Each row is a point. Examples show where two turns around zero, p and q, send a point. Where does a point land after both, in the order given? Backwards means that the second turn is done in reverse. Each puzzle has new turns, and all numbers are rounded.

Turn p:
[ 8 -9 -1] -> [ 9 -8  4]
[13 -7 36] -> [ 3  4 39]
[ -3  22 -22] -> [  1  15 -27]
[-19  -7 -13] -> [-14 -13 -15]
Turn q:
[48  7  4] -> [ 43 -22   1]
[-12   2   4] -> [-10   5   6]
[-11 -15   0] -> [-16  -4  -8]
[  1  -3 -18] -> [  4   9 -16]
[-25  10  11] -> [-19  12  18]
Where do these land?
p, then q: [20 -6 -2] -> [ 15 -15  -1]
q, then p: [ 20 -24  18] -> [  6 -35   6]
q, then p: [-15  17 -29] -> [  1  32 -18]
p, then q: [-15  19  20] -> [-11  18  23]
q, then p backwards: [-14  10 -14] -> [-1 22  4]
p, then q: [  3 -17   7] -> [ -7 -17   0]

Turn p:
[ 23 -25  28  17   5  23] -> [ -2 -40   6  14 -22  21]
[ 13  24 -14  -3  12 -10] -> [26 19  4 10  4 -8]
[ -1 -11  -5   6  -1 -23] -> [ -7  -6   1   6   8 -23]
[-10  24  20 -19 -19  11] -> [-11  27  14 -16 -18  18]
[ -5 -19   2  16  23   4] -> [  2 -27   0   6  19   7]
[-13   8   2  -4 -19   3] -> [-16  16  -3  -7  -4   4]
[  7   9 -14 -21   7  -7] -> [ 21  12  -1 -12   0 -12]
[-14  -9 -19   9  -7  -2] -> [-11   1 -20   1  14  -6]
Turn q:
[ 0 12 20 21 13 -7] -> [16  7 12  6 26  4]
[14  6  5 15 -4  2] -> [15 -2  4 15  1  6]
[  7 -10  -2 -48  -9 -14] -> [ -4 -13   3 -32 -29 -25]
[  9 -10 -27  -6   1  18] -> [-10 -11 -19  -1 -19  18]
[  3  -3 -16 -29 -17  26] -> [-20  -4   2  -6 -39   9]
[-12  15   1  18  17  -1] -> [ 4 17 -2  0 23 12]
[ -9  -6   2 -10 -15  -7] -> [ -9   2   2   0  -8 -19]
[ -3 -10  10  17  11  10] -> [-6 -9  5 10 19 10]
[ -8   6   7  21   4 -25] -> [ 14  12  -6   7  25 -14]
Where do these land?
p, then q: [-10   3   0  26  19  18] -> [-10 -13  -2   7  13  31]
q, then p: [ -3  -8  -3 -11 -21 -34] -> [ -2  11   6   6   4 -40]
p, then q: [ 10 -17 -11  -5 -18  -6] -> [ -2   6 -20   1  -7 -20]
q, then p backwards: [-13  14  -3  -4  10  19] -> [-17  14  12  -3  -7  12]
p, then q: [ 7 26 -6 14 18  8] -> [19 -4  5 13  4 28]
q, then p: [ 0  3 23  0 -5 20] -> [-15 -10  17   3  -5  17]
q, then p: [  9 -20   1 -19  -2 -24] -> [ -3  -8   0 -12  -2 -35]

Turn p:
[  2   7   7  -2  -3  -2  15   7 -22] -> [  9  10   5  -2  -1 -14  13  10 -14]
[ -7  -8  -4 -26  -3  -2 -10  -8 -15] -> [  0   4  -3 -23   3 -11 -20   9  -3]
[  2  12 -10  12  37   7 -18  -6   9] -> [  2   1  -1  16  25  34 -13   1  -3]
[ -5 -12  10  -1  46  -9   9 -13  13] -> [-13   9  19  -5  42  16   2 -15   3]
[ -5   8  -1   3 -15 -11   6 -11   9] -> [  1  13  -6   5 -11  -7   0 -12  12]
[ 12  -6   6  12 -17  -1  12 -15 -18] -> [ 20   1   7  -3 -13 -15   6 -17 -13]
[-11   2  10   7 -11   7 -10  -9   5] -> [ -5   5   3  -3 -19  11  -6  -8   0]
[ -9  -8  -7   7 -16   7  16  -1   8] -> [-11  -4 -13   0 -11  -8  11 -16  -3]
[ 10   8   3 -25 -17   7  -4   8  10] -> [  6  -6 -11 -17 -12  -1   5  16  20]
[ 11  -3 -13  13  -2  -4 -15  48   1] -> [ -8 -32   2  30  -3  -6   3  31   1]
Turn q:
[-19   8  -8   6  15  -5 -12 -16  -2] -> [-22   0   7   2  19  -5  -5 -14   1]
[ 21 -37 -11   7  -7 -14  13   9  17] -> [ 27 -10 -37   5  -2 -15   3   8  15]
[  6 -29 -13  -2 -22   6  27   5  -4] -> [ 11 -18 -30  14 -18  13  14   7   6]
[ -4   3  11 -17   0   7 -11  -9   4] -> [ -3  -8  12 -18  -5   4  -7  -8  -1]
[ -8   9  19   1  12   8 -15   9 -18] -> [  1  -3  30   5   5   0  -8   3 -18]
[ -9  19  16   6   7  -9   9 -18  -2] -> [-12  10  18  -2   0 -11  19 -15  -1]
[ -1  14  -3 -11  16   5   2  11   1] -> [ -2   5  11 -10  13  10   3  14   0]
[ 11  15  -2   5   6   7 -10 -13  -8] -> [  0  16   5  -2   7   8  -5 -16 -11]
[  8 -23  -8  12 -27  12  14  22  21] -> [ 19  -3 -22  17 -24   5  -8  17  26]
[ -5  21  -1  -6   0 -17 -18   1 -10] -> [-19  11   7 -10   3 -10  -9   4 -19]
Where do these land?
p, then q: [  4   9   7 -17  -9  14   1   0   9] -> [  1  -1  -9 -13  -8  16   1  12  10]
p, then q backwards: [  5  16  -1  15  13  13  26  -6 -18] -> [ 26   6   0   7  12  -5  16  -5 -26]
q, then p: [ 16   2 -27   9   7   7  22  16  27] -> [  0 -11 -28  20  14  20  20   9  17]
q, then p backwards: [ -6 -35  -4  -9   6 -17   4  -6 -14] -> [ 17 -21 -26   3  -3  14  11  14   0]
q, then p backwards: [  4   6   2   2 -12 -21   6  -3  -4] -> [-12   3  -2  -1 -15   2  15   5  -8]
q, then p: [-12   1   0 -10  26  -3 -17   3  -6] -> [-11   2  22 -11  18   7  -7   9  -7]
p, then q: [-14 -18  26  13   7  -8   6   2  -4] -> [ -8 -12  27   2 -13 -10  15 -10  -5]
p, then q backwards: [  0 -21 -22   2  -2   2  -2   5  34] -> [-26 -25 -19  -2  -2   1   0 -20   8]
q, then p: [ -6  10   7  -4 -32  17   0  19  13] -> [ -7 -12  -7   0 -39   3   4  12  12]
p, then q: [ 12   2  20   5   4  -6 -16  -2 -16] -> [ 22   3  16  -4 -14  -5  -5   1 -12]
p, then q: [  0  18   9  -2  -3  -4 -16 -18  -5] -> [  6  19   7 -11 -11   8 -16  -3  -4]
p, then q: [ -3  10 -16  -2  -4   7 -12 -10 -16] -> [ -1  10 -10   1   4   8 -18   2 -18]

Turn p:
[-20  24  10  -8 -23 -12 -14  -4  20   3  14  -8] -> [ -4   9  24 -16 -18  -1 -34  -2   9 -12   6   3]
[ 17  -6  -3  -1 -20  -7 -12  13 -16 -15  11  -2] -> [ 13 -12   7   0  -6 -28  13  -8  -1 -10  12  -1]
[  5  -5  14  -7 -13 -13  25  -1 -27   5   0  19] -> [-12  15  -3 -16   1  -2  31 -12 -13  -1  20   8]
[ -5 -18 -14  -1  19 -25  -2 -16 -27  15   4  -2] -> [-40  -3 -14  13  11 -18   6  -7  -3  13   7  -6]
[15 -3 14  8  9  6 12  5 11  3  9  4] -> [19 15  0  9  7 10  4 -3  1 10  8 -1]
[  0  -6  39 -15 -11  17 -12 -20  -7   0  -4  12] -> [  5   6 -15  -2   2  14  -9 -27 -15 -27  10  25]
[-14   6  -2 -16  22  14  32   0   5   8  21  16] -> [-12  24   8   9  17  24   7  31  -4   0  13   9]
[  2  -9   2  20  18   6  -7  22  -8 -17 -22 -10] -> [ 18  -9  -4   8   8 -11   9  -3 -17  13 -33  -4]
[  2   3  -5  -9 -12  17 -11   3  -1   2 -24 -25] -> [  6 -34   6 -12   5  11  -6  -9   0  -8 -14  -3]
[  2   3 -24   9 -11  10  15  21   5  -9   0  19] -> [ 15  -3   2  -5 -18   1  22  30  -1   4   0  -4]
[ 17 -32   1  -9  13  -9 -35   0  12   5 -35  -8] -> [  4 -32 -21  15   2  -7  -8 -28  16  20 -21  24]
[-21  23   2  35   4  10  -4   2  15  21  14 -10] -> [  5  13   6  -2 -11  13 -36  13 -16  14  -1 -30]
[-16   4 -33  -8   0  -8   6 -25  21 -13   7 -23] -> [-26  -5  15  11  -6   6  -8  14  34 -16 -15 -19]
[15 20 -3  3  5 -4  6  2 -3 -9  7 16] -> [ 11  16  -8 -12   7 -11   7  14   7  -3   6  -3]
Turn q:
[  7  -5   2  -2 -13 -26   9   1  -7  15   1 -11] -> [  8  -2  20  -6  -4 -13   9  -5  19   9  -8 -11]
[ 10   6  -5   8   3   9  17 -17   4  18 -21   3] -> [  7   3  13  17  -5   8   9 -24  -8 -11  13  -9]
[-16  -4   8  -5  14  25 -27  -5  -1 -15 -19  18] -> [-10  -7 -17  13  -5   6 -29  -1 -25 -12  -5  23]
[-21  14  -8  16 -12  -3  18  19   3  19   2  17] -> [ -8  23 -19   6 -18 -20  22 -12   2   8   4  -9]
[ 16 -22   4 -15 -15  10  -5 -21  -4  -9   8   8] -> [  4 -19  18  -8 -13   4  -7  22  -7 -19   8   2]
[ -3  -7  -5  19 -16 -17 -27  17  10 -11 -18  14] -> [  1  17 -10   5 -15 -14 -29  -1  26   1   6  20]
[-23 -17  -9   3 -12 -24  11  -6 -25  13  21 -11] -> [ -1 -20   7  -3   5 -43  18   8   9  13  -3 -12]
[  8   2  13 -24  24  -7   5  24   4  21  -9   9] -> [  7  -4  -4 -17 -14  19  10 -27  -6  18 -21  11]
[ 22  33   8 -17 -18 -13  10  14 -16 -18 -22  -1] -> [  8  42  25 -18   5   2  -4  -5  -2 -13 -27   2]
[-21  -8 -10  -9  18  27  12   2  14 -24  -5 -11] -> [ -2 -13 -33   5  22  11   7   0  -8 -27  -5   6]
[  1  -4  -6 -12   2  23 -20 -20  12   0  19 -12] -> [-14 -24  -5  -6   7  17 -16  13  -9  -6  14 -17]
[ -4   5 -22  19   8  -6 -20  -6   8 -24  11  16] -> [-18  10  -9   0  14  -6 -13  11   6   2  29  23]
[ 22   6   0   6  -6  18  10  10 -12  -1  12 -22] -> [ 25  11   1  -6  12  10   5  15  -7   3   2 -23]
[  1   2  29  13  22 -15   6 -12  12  16  21 -17] -> [ -9 -16  11  21   8  20  18   5  11  34  -6  -7]
Where do these land?
q, then p: [  5 -20 -13  -8 -31 -11  18   7  -6 -34  13   7] -> [ 18  15  28  -9   0 -16  21  11  21   4  -8  28]
q, then p: [ -7 -20 -13   0  -6   7  48  11  -8 -14   8  16] -> [ 3 20 14 -8  3 -6 50 13 18  0  2 -4]
p, then q: [  7 -11  -6 -23   4  -9  26  24   0 -18   1  29] -> [  0  25  -3  -4 -21   6  43  -6  -2   1  -5  13]
p, then q: [  1   2   7  -1 -13  17  -4 -24  43  12  -1 -14] -> [ -4  -3 -13   9  -8  28 -32  18  -4 -16  18 -15]
q, then p: [  8  23  -2   1   3  26  -5 -14  19   3   5 -14] -> [  3 -11   8  15  16   6 -15  10 -19 -17  -8 -19]
q, then p backwards: [  1  12  -1   1  22   1  -4 -14  13  -8   6 -22] -> [  4  -2   0 -14  20  11  12 -10  -3  16  -2 -18]
q, then p: [ -1  19   8   3   6  14  -4   4   9   4  -1 -25] -> [  1 -17  -5   4  15  10 -13   5  -5   1 -15 -18]
p, then q: [  5  10  -8   1 -12  12   0   4  13  -6 -20 -25] -> [ 18 -17   2   4  -5  20 -13  -2   5 -19 -10   0]
p, then q backwards: [  3  18   3   4   7  20 -25   2   5  17  13 -10] -> [ 10 -10  -8   5   0  18 -31  -5  -9  -4  -4 -17]
q, then p: [ 12 -25  18  23  12 -12 -19   1 -22  12 -11  14] -> [ 14   1 -26  -5 -18  -9  -3 -20  -5  21  32   2]
p, then q backwards: [-17   6  16  -7   4  11  -5   5  15   4   7 -21] -> [ 18   7  12  -5   4   1 -18 -15  -5  -7 -18  -8]
p, then q: [-19  -5  -8   3  -6  -4  11   5  -2 -24  -5  30] -> [  3  33  -2  -6 -10 -17  14  -3   3 -16 -12   2]
q, then p: [ -4  -8 -17   3  12 -24 -21   2 -19  25  -3   6] -> [-26   4 -12   5  -5  -5 -15 -20  12  11  26  10]
q, then p backwards: [  1  -6   7 -11   2 -15 -13 -15 -39  12 -12  13] -> [-19  -3  12  -1  -8 -14 -22  36  -7  -4   1 -16]
q, then p backwards: [  6   7   9  13  -6 -34  -2   0 -22  15  -2  15] -> [ -5  -8   6   4  -1 -36   2  29  11  -4   9  -2]
